Each wall is flat, endless, passes through zero and stands at right angles to its row. A trip goes straight from one point to another. List the walls that it crosses, first one first.
In the rows, zero is written as 128.

Walls:
(1): [87 90]
(2): [109 173]
Trips:
[162 166] to [132 179] -> none
[172 191] to [145 164] -> none
[121 109] to [ 91 106] -> none
[132 154] to [132 147] -> none
[ 83 124] to [143 146] -> 1
[148 155] to [ 77 161] -> 1
[151  89] to [121  84] -> none
[92 78] to [139 150] -> 2, 1

Walls:
(1): [145 137 131  92 175 115 127 114 129]
(2): [126 104 106  83 146  97 149  82 198]
(3): [113 101 120 189 158 140 135 154 145]
(4): [179 172 154  99 142 160 134 143 119]
(5): [ 85 167  90  62 152 174 113 129 134]
Trips:
[107 111 179 110 126 132 131 120  99] to [157 159  74  97 173 111 121  85 108] -> 5, 2
[142 118 154 114 133 119 118 107 160] to [112 148  65  75 165 181  90 162 159] -> 5
[127 163 106  88 130 122 173  74 188] to [176 175 144  90 182 146 123 113  98] -> 2
[110 150 140 115  82 124 113 157  81] to [168 113 124 127 102 152  89 149 122] -> 5
[143  84 157 117 143  89 142  85  56] to [125 118 151 199  84 104 151 106 116] -> 1, 3
[147 114 195 192 146 167 152 137  95] to [181 110 148 137 171  97 113  95 156] -> 1, 2
[136 107 144 138 145  89 119 151 123] to [135 183  40 127 164 130  97 128 102] -> 5, 4, 3

Walls:
(1): [138 156 157  53 154 116 141 132  97 162 134 121 167 140 120  53 112 110
 130 148]
(2): [142 141 108  74 167 120 158  72  88 161 137 170 165 137 148  62 112 136
  52 118]
(3): [152 133 141 107 198 175  42 155 201 136 107 141 182 148 146 151 161 164
 143 153]
(4): [111 162  88 103  94 151 145 122 172  94 172 152 146 134 129 126 105 127
 141 140]
(5): [167 185 120  92  91 122 115 121 165 110 149  76  95 109 139 126  84 108
  87 121]
Trips:
[110 134  97 130  84  90 116 129 126 142 124 186 169 133  93 209  74 164
 148  94] to [145 107 153 166 182 137 147  73  99 135 172 107  78 118  53 146 130 129
 122 147] -> 4
[156  71 150  92 112 202 166 108 166  94 101 141 122  43 145 132 113 139
 140  95] to [116 155 173 158 117 131 147 150 119 128 134  86 114 147 148 156 117 144
  89  87] -> 3, 4
[102 137 146 146 126 166 165 132 146  80 123 182 124 137 119 124 109  97
  79 162] to [ 66  86 121 168  99 117 208 237 161 103 160 127 123 131 130 120 133 128
 113 122] -> 2
[ 51 102 147 143 137 173 139  99  99 163 208 110 106 112 140 165  88 129
 130 111] to [ 81  84 139 176 103 119 113 130  78 136 104 139 100 137  86 136 166 102
 148 175] -> 4

Walls:
(1): [137  56 145 177 123 144 119 193 166 162 137 115 133 154 155 182 128 142
 117 155 147 140 177 139 126 151  81 186 109 166 106 136  87 114 153 115
 142 109 132 114 190 170 111 163 158  60  93 152]
(2): [150  73 104 137 124 118 112 100  93 157 107 160 135 160 150 117 120 136
 124 117 139 118 119 116  78 139 156 150 121 112 132 165 157 176 151 105
 146 106 104 142 113 121  99 119 122 125 164  60]
(3): [149 125 105 124 145 107 138 122  64 121 127 115 117 150 116  93 105 151
 187 122 112 138 103 125 182 127 174 137 115 147 107  86 176 127 136 149
 118 140 155  97 125 159 135 110 113 174 114 124]
(4): [119 154 119 125 138 112  47 161 164 110 136 122 100 119 100 118 108 100
 145 132 130 173  93 178 154 114 126 137 157 109  87 129 124 101 143 150
 171 145 129 135 147 130 115 106 150 111  90 122]
(5): [127 137 158 191 132 168  92 105 146 109 121 119 112 164 183 115 143 172
 131 131 137 139 128 153 126 125 115 137 149 139 129  96 157 127 135 119
 140  84 105 121 123 124 163 126 128 104 120 109]
(6): [210 116 152 115 146 141 147 160  70 121 122 109  94 135 154 132  97 140
  81 135  84 123 119  94 156 176 146 124 124 163  73 110  90 146  86 212
 134 126  69 147 105 155 130 145 137 176 136 112]
(7): [ 86 187 118 154  92 103 101 124 153 143  77 127 159 163 118  84 172 140
 158 132 113 102  86 170 127 177 185 162 130 128 113 115 182 128 149 168
  81 119  99 152 168 122 136  90  82 129 137 123]
(8): [ 68 113 186 109 142  95 103 153 140 160 191 137 167 133  88 178 166 140
 140 128 116 133  99 115 155 111 112 157 135 116 116 103 119 121 125 100
 123  74 146 133  89 205  92 105 131 135 168 129]
(9): [ 73 107 177 125  61 114 173 124 123 110 145 165  75  78 121 156 142 179
 119 118 103 111 116 112  70 114 118 139  98 114 152 137  99 122  93 180
 120 149 112 137 120 105 138  98 102 175 113  96]
Trips:
[ 41 133 116  90 148 135  92 127  92  99 166 100 133 113 123  94 150 110
 125 143 160  92  98 129 156  76 137  97 106 145  95 140 141 112 111 190
 114 162 144 156 116 128 122 150 129 130 115 146] to [213 103 142 151 121 132 131 117 142 134 148  95 100 144 136 132 141 114
 173 112  89 153 107 149 143 191 148  90  95 121 106 146 146 123 134  94
 136 146 149 102 163 127 177 140 125 107 175 168] -> 9, 6, 8, 1, 5, 4
[155 130 112 134 111 136 158 173 123 141 118 124 144 121 179  67 165 161
  62  94 102 110 185 129 154 108 145  84 155 110  42 156 141 167 174 132
 156  91  83 168  47  99 137 120 169 111 147 158] to [139 119 122  98  98  85 117 105 143 126 134 126 137  97 156 104 117 123
 109 129 123 145 115 147  96 129 159 121  95  89 136  95 103 144 144 116
 101 137  97 124 192 122  68 128 123 154 169 128] -> 7, 5, 9, 6
[132 110 170 121 121 144  88 161  86 105 125 106 120 139 150 129 126 159
 168 175 127 115 148 128 138 107 112  79 124 114  79 100 155 151 136 179
  95 153 148 166  78 132 121 100 107 115  75 155] to [125 138 137 119 137 129 155 149 119 158 113 104 145 123 118 123 129 135
 136 143 156  96 145  75  53 131 138 113 134 144 124 115 154 126 122 192
 122  89 171 189 148 122 109 175 134 201 107 114] -> 8, 4, 5, 2
